Rows are points. Any point is a mix of the corners, with weights that add up to 1. It lies inside the corners' shape when no weight is negative. Say inside or outside, and name the corners with a negative weight.
In the rows, 128 means zero.

Corners:
(1): [171 159]
(2): [131 110]
(3): [ 98 111]
Points:
[88 98] => outside (1)
[170 151] => outside (3)
[111 112] => inside
[109  99] => outside (1)
[164 158] => outside (2)

Corners:
(1): [102  85 115 176 118 159]
(2): [149 128 159 120 188 135]
(3): [154 141 176 199 133 132]
(4): [ 88 138 145 121 158 165]
(5): [161 157  83 173  71  85]
(6): [ 92  97 130 178  89 108]
(7): [ 91  93 143  73 127 183]
Points:
[135 104  89 158  95 115] => outside (3, 4)
[137 126 112 176 131 111] => outside (3, 7)
[121 119 127 169 126 131] => outside (7)
[129 131 153 154 140 132] => outside (1)
[115  98 107 191  84 131] => outside (2, 4)
[108 107 130 118 119 157] => inside
[ 98 131 143 127 150 157] => inside
[121 131 112 162  95 124] => outside (2)
[107 119 129 158 116 160] => outside (2, 6)

Corners:
(1): [133 137 133 119 122 155 126 138  75 137 145 120]
(2): [ 71 159 133 136 206  86 143 105 174 147 146  83]
(3): [ 83 106 189 164 142 212 125 119 111 174  76 183]
(4): [116 116 101  80 128 143 124 114 141  93 147 108]
(5): [172 145  84 132 152  99 164 130 138  82 115 166]
(6): [160 161  68 159 136 116 206 125 151 138  67 133]
(7): [118 151 102 154 204 124 113 127 153 142  79 105]
(8): [133 135 151 132 101 191 107 175 128 112 162 147]
(9): [ 64 147 117 132 150 150  88 112 137 188  93 162]
(10): [148 178 104 109  82 101 142  99 144  79 118  86]
(11): [148 116  82 131 109 105 137  99 145 110 139  92]
(12): [ 78 111 146 144 121 152 133 204  86 135  86 187]
(13): [146 124 170 107 120 163 108 215  92 177 115 180]
Points:
[107 133 177 111 123 163 108 172 100 141 138 119] => outside (5, 6, 9, 11)
[143 147  96 140 136 123 160 129 139 125  99 132] => inside
[111 133 125 132 146 137 135 124 125 141 103 142] => outside (8)
[160 140 114 136 127 156 135 111 130 119  96 127] => outside (2, 9, 12)
[134 139  75 122 137 137 134  71 182  96 111 108] => outside (1, 2, 12, 13)
[115 129 130 138 138 151 140 147 120 142 118 151] => outside (7, 10)
[114 134 109 130 140 134 140 123 134 120 114 125] => outside (13)
[173 142 152 111 114 191 124 160 100 122 130 151] => outside (2, 9, 11, 12)
[110 146 125 134 156 136 130 131 126 152  88 150] => outside (8, 11)

Corners:
(1): [152 104 132 131  74 143 129 185 119  94 141  74 144  76  97  99 119 106
 107 120]
(2): [166 100 148  92 160 173 132 105 156 153 140 112 160 134 185 111 100 106
 175 137]
(3): [147 125 173  72 131 157  84 148 135 106 129  71  82 150 161 136 175 116
 174 143]
(4): [148  84 159 120  98 104 146 134 170 156 122 133 141 162 186  97 130 126
 135  99]
(5): [172 163 123  85  61  90  92 187 152 166 158 126  93 152 125 111  93 148
 121 108]
(6): [158 170 122 116 115 109 131 108 157 102 104 107 171  88 157 178 167 138
 154 127]
(7): [103 117 135 115 117 162 142 140 128 140 174 116  88 106 173 102 159 110
 160 114]
(8): [109 165  97 145 145 182 131 144 104  89 127 157  88 119 115 183 160 148
 149 145]
(9): [ 90 148 122 141 128 109  74  98 102 143 110 127 192 129 192 167 133 121
  99 119]
(10): [102  83 148 111 131 189 109 149 148  91 127 120 173 152 121 168 131 156
  95  52]
(11): [117  94 106 136  80 109 138 161 164 165 103  77  95 110 171 143  80 135
 181 153]
(12): [157 106 101 148 123 171  83 148 130 142 142  95  97  84 138 118 153 126
 192 115]
(13): [141 150 151 177 118 165 149 105 145 181 105  85 105 110 142 159 148 147
 106 156]
(14): [124 120 114  80 149 132 157 116 101 103  95 139 176 141 114 168 130 154
  99  58]
(15): [126 168  92 137 144 181  91 103 168 140 100 172 106 158 161 112  90 153
 110  80]
(16): [101 155 116 165 149  90 104 175 111 156  66 142 199  88 166 164 110 149
 102  74]
(17): [160 106  88 107 157 128 101 133 139 130 126 135 119 102 195 164 107 106
 108 111]
(18): [125 124  69 170 101 139 156 147 143 122 157 109 167 173 135 101 152  88
  98  96]
(19): [127 156 133 141 159 131 160 115 171 114 189 138  97 142  97 114 129 133
 131 100]
(20): [178 151 135  82 164 126 177  70 136 153 129 141  88 137 107 171  86  46
 161 141]
(21): [129  97  84  85 169 135 166 130 134 112 116 136 153  89 100 158 127  56
 138 169]
Points:
[134 146 108 140 121 126 128 133 137 129 117 132 135 130 129 152 116 135
 112  97] => outside (2, 3, 7, 21)
[136 140 100 155 143 140 126 125 143 115 134 131 136 129 137 145 140 102
 108 113] => outside (2, 5, 7, 11, 14)
[141 135 128 101 132 109 115 154 119 128 141  99 104  72 133 141 134 112
 202 144] => outside (4, 10, 13, 15, 17, 18)
[139 127 123 122 120 129 134 135 142 143 121 112 119 120 142 143 113 117
 142 126] => inside

Corners:
(1): [171 139 169 119  74 144 162 152 108 119 115 122 165 140 166 134 166 101
 115 127]
(2): [136 132 104 169 115 112 157  92 139 121 173 125 115 113 125 156  81 151
 135  98]
(3): [209 134 132  89 140  85 135 138 129 114  80  85 169 153 119 111  98 130
 173 116]
(4): [122 126 159 119 183 151 129 128  85 137 121 105  93 116 188 152 170 120
 147 110]
(5): [136 160 149 150 169 139 124 115 114 138 105 151 128 111  96 104 170 103
 103 130]
(6): [102 135 142 113 140 121 123 129  93 162 107 144 103  75 138 182 177  95
 123 157]
(7): [124 211 172 152 157 131 145 173  42 169  98 149 113  94 158 161 188  76
 147 115]
(8): [162 118 145 121  86  70 115  92 107 147  63 124  97 147 165  91  99 156
 111  97]
(9): [191 127  98 106 142 165 165  73 136 167 147 122 148 173   7 120  65 196
 105 146]
(10): [128  83 124 158 103  91 183  55 150 110 107 153 104 144 161 125  73 185
 113 147]
(11): [141  66  76  98 123 100 117 149 103 134 118 112 123 132 193 120  91 108
 123 137]
(12): [ 92 118 130  88 141 134 125 175 148 148 146  93  88 101 153  98 117 123
 156 122]
(13): [161 115 166  99 152 148 119 178  95 114 133  86 140 111 161 120  88  94
 180  98]
(14): [104 188 130 115 146 117  79 161  96 104 102 141 132  69 172 132 110  90
  91 132]
(15): [152 134 124  99 138  97 173 126 118 178  90 137 118 103 162 133 104 126
 129  75]
(16): [128 120 111 121 124 179 150  77 136 137 112 133 147 158 126 129 117 102
 144 121]
(17): [109 149 127 141 154  67 118 118  86 109 143 114 109 111 144 179 121  57
  96 142]
(18): [184  84  71  92 146 140 153 102 166 159 135  53  54 139 144  82  30 174
 148 141]
(19): [122 128  93 143 115 116 216 105  95 156  86 140  78 102 130 157 128 132
  98  93]
(20): [139 117 131 121 139 142 136 143 132 131 123 157 122 152 104 173 120 111
 109 148]
(21): [118 103 151 134 158 162 128 149 145 160 110  75 126 140 150 116 116 135
 149 128]
Points:
[137 136 124 116 138 128 130 130 114 134 117 123 124 119 133 130 107 123
 119 127] => inside
[142 125 121 125 133 118 144 111 115 141 110 126 114 128 140 140 119 126
 120 129] => outside (12, 13)
[147 125 135 121 141 127 152 121 114 154 108 118 122 123 136 124 115 139
 149 104] => outside (1, 14, 17, 18, 20)
[158 133 120 118 121 125 160 111 109 163 105 131 106 133 126 131 139 133
 128 117] => outside (10, 13, 14, 17, 21)
[145 127 126 135 129 129 143 125 121 140 121 118 112 136 119 118  98 140
 114 129] => outside (3, 4, 6, 15, 16)

Corners:
(1): [134  94  69 159 159 112 145  90 136 135 143 105  92 103 166 122 178  96
 126 107]
(2): [ 94 206 140 115 119 148 112 148 168 129  93 117 100 136 130 130 128 109
 100 104]
(3): [148 155 154 171  98 174  95 104 122 160 138 133  93 153 143 146  90 166
  94 151]
(4): [ 99 162 159 131  95 122 100 202 161 130 135 135 116 117 130 171 118 176
 168 139]
(5): [153 118  91 127 180  42 149  68 170  84 145 178  83 115 149  65 146 147
 109 121]
(6): [ 80 162 118 111 104 141  68 147 149 113 115 133 108 122  90 128  61 161
 123 149]
(7): [144  98  85 170 181 112 174  84 158 146 129 158 137  86 100  53 141  93
 142  97]
(8): [115 182  95 127 133 151 135 137 142 127 157 164 127 144 173 156 132 138
 180 132]
(9): [158 136 157  80  68 194 119 181 157 133 122 141 154 145 117 152  68 159
 109 145]
(10): [110 156 140 131 131 215 137 160 138 102 148 154 115 134 107 117 132 150
 115 139]
(11): [145 165 116 160  90 151  97 180 167 137 165 152 142 143 129 118 126 194
 130 109]
(12): [125 152 114 153  77 152 162 177 154 107  76 109 140 171 152 154 100 176
 119 147]
(13): [146 126  59 153 152 101 154  59 128 118 145 178  82 100  91  96 178  97
 162  89]
(14): [137  90 107 151 135  85 122  54 163 110 133 112  80  74 143  86 134  72
 168 128]
(15): [107 139  82 138  95 117 133 112 132 143 159 157 128  74 133 111 170 127
 143 153]
(16): [156 182 132 156 174 104 125  96 126 105 156 135 173 128 117 171 137 155
 175 135]
(17): [ 85 104  87 160 143 112 222  65 133 119 136 133 100  96 105  59 127 137
 132  69]
(18): [110 108  74 152 177  98 172  21 209 124 129 127 111  85 104 145 161  87
 144 117]
(19): [166 118  78 135 164 115 194  77 167 165 149 112 104  68 106 110 165 145
 167 112]
(20): [106 103 151  81  98 146 122 126 137 118  82 119 124 113 123 120 135 166
 147 117]
(21): [112 127 110 137 112 109 162 135 138 147 143 108 183 169 102  77 127  96
 161 148]
Points:
[129 159  96 138 142 116 145 125 153 123 136 132 126 128 137 142 177 130
 152 122] => outside (3, 6, 7, 9, 14, 17)
[120 150 117 134 126 136 127 121 154 130 118 129 115 120 126 134 117 138
 141 115] => outside (5, 10, 15, 21)
[135 148  88 153 164 112 129  85 148 129 161 156 106 114 120 102 152 128
 129 124] => outside (4, 9, 12, 14, 17, 20)
[123 162 137 127 111 165 113 137 149 131 116 112 118 124 139 178 115 155
 138 151] => outside (5, 7, 11, 13, 17, 21)
[118 115 106 144 116 112 148 100 155 123 117 135 100 115 127  94 137 120
 122 106] => outside (6, 8, 10, 16, 19)
[122 149 114 131 118 130 133 124 152 121 131 138 121 125 124 130 125 145
 143 132] => outside (1, 7)
[133 133 105 144 134 124 148 105 149 130 140 137 118 112 129 117 142 133
 143 121] => outside (6)

Corners:
(1): [132 141 103  59 110 133  86  93 132 170 140 171 127 126 104 154 130 124
  78  66]
(2): [128 112 115 164 129 214 140 136  59  80 101  69 158 149  87 113 136 187
 150 153]
(3): [141 155 148 155 104 105 125 152 146 150 183 170 165  88 130 103 101 103
 151 126]
(4): [125 121 125 147 177 125 119 134 160  66 143  86 175 100  91 101  43 162
 179  92]
(5): [154 134 134 147 154 136 143 107 103 137 134 133 126  78 126  88  93 116
 113 131]
(6): [ 90 128 104 129 124 166  85 141 106 106 130  65 117 100  65 124 119 126
 106 115]
(7): [ 95 144 131 198 134 134 133  98 182 169 120 140  62 117 143 151 125 105
 147 126]
(8): [134  80 113 175 109 175  95 154  72 147 205 141 122  58  55  96 164  83
 173  63]
(9): [120 155  84 126 113 110 155 108 159 170 116 114  77 126 102 132 148 141
 154 142]
(10): [100 169 114 142 107 153 163  90 150 112 126 148 107 188 162 113 124  93
 127 151]
(11): [176 193 147 133 152 113 131  92 180 129 111 129 122 118  92 105 145 164
 125 138]
(12): [188  78 118 117 157 127 100 194  95 115  90 100  94 121 122 125 103 159
 107  53]
(13): [137 162 117 154 177 106  81 167 153 106  75  74 112 156 151 167  27 156
 139  91]
(14): [123 121  92 140  62 164  98 172 109 161 128 168 138 148 122 112 130  79
 100 117]
(15): [176 139 144 141 131 140 135 136 136 168 113 158 146 101 140 166 138  78
 121 150]
(16): [ 98 145 143 130 127 132 150 132 148 151 108  88 147 137  76 102 158 150
 161 143]
(17): [187 134 114 177 114 135 171 135 151 161 105 116  82 118 168 133 179 122
 152 111]
(18): [195  77  91 132 145 149 118  96 122 164 137 101 107 156 184 150 137 149
 159 127]
(19): [ 87 141  94  65 214  88 120 102 144 108  86 137 127 119 144 114 145 127
 129  98]
(20): [144  98 116 132  94 116 156  98 101 146  96 126 170 131 135 173 149 151
 146 142]
(21): [ 85  97  74 112 145 121 160 107 136 120 129 123 132 163 131 139 136  99
  92 107]
Points:
[122 152 119 134 130 109 145 107 173 154 121 148 125 141 147 140 129 110
 136 130] => outside (2, 5, 6, 8, 12)
[124 148 119 138 135 133 133 120 144 134 124 121 130 129 123 121 124 129
 136 132] => outside (8, 12, 20)
[133 129 115 140 127 131 126 131 133 136 135 131 132 126 128 124 117 119
 133 117] => inside
[142 111 112 141 132 148 116 138 111 132 131 113 120 116 110 123 129 130
 138 103] => inside
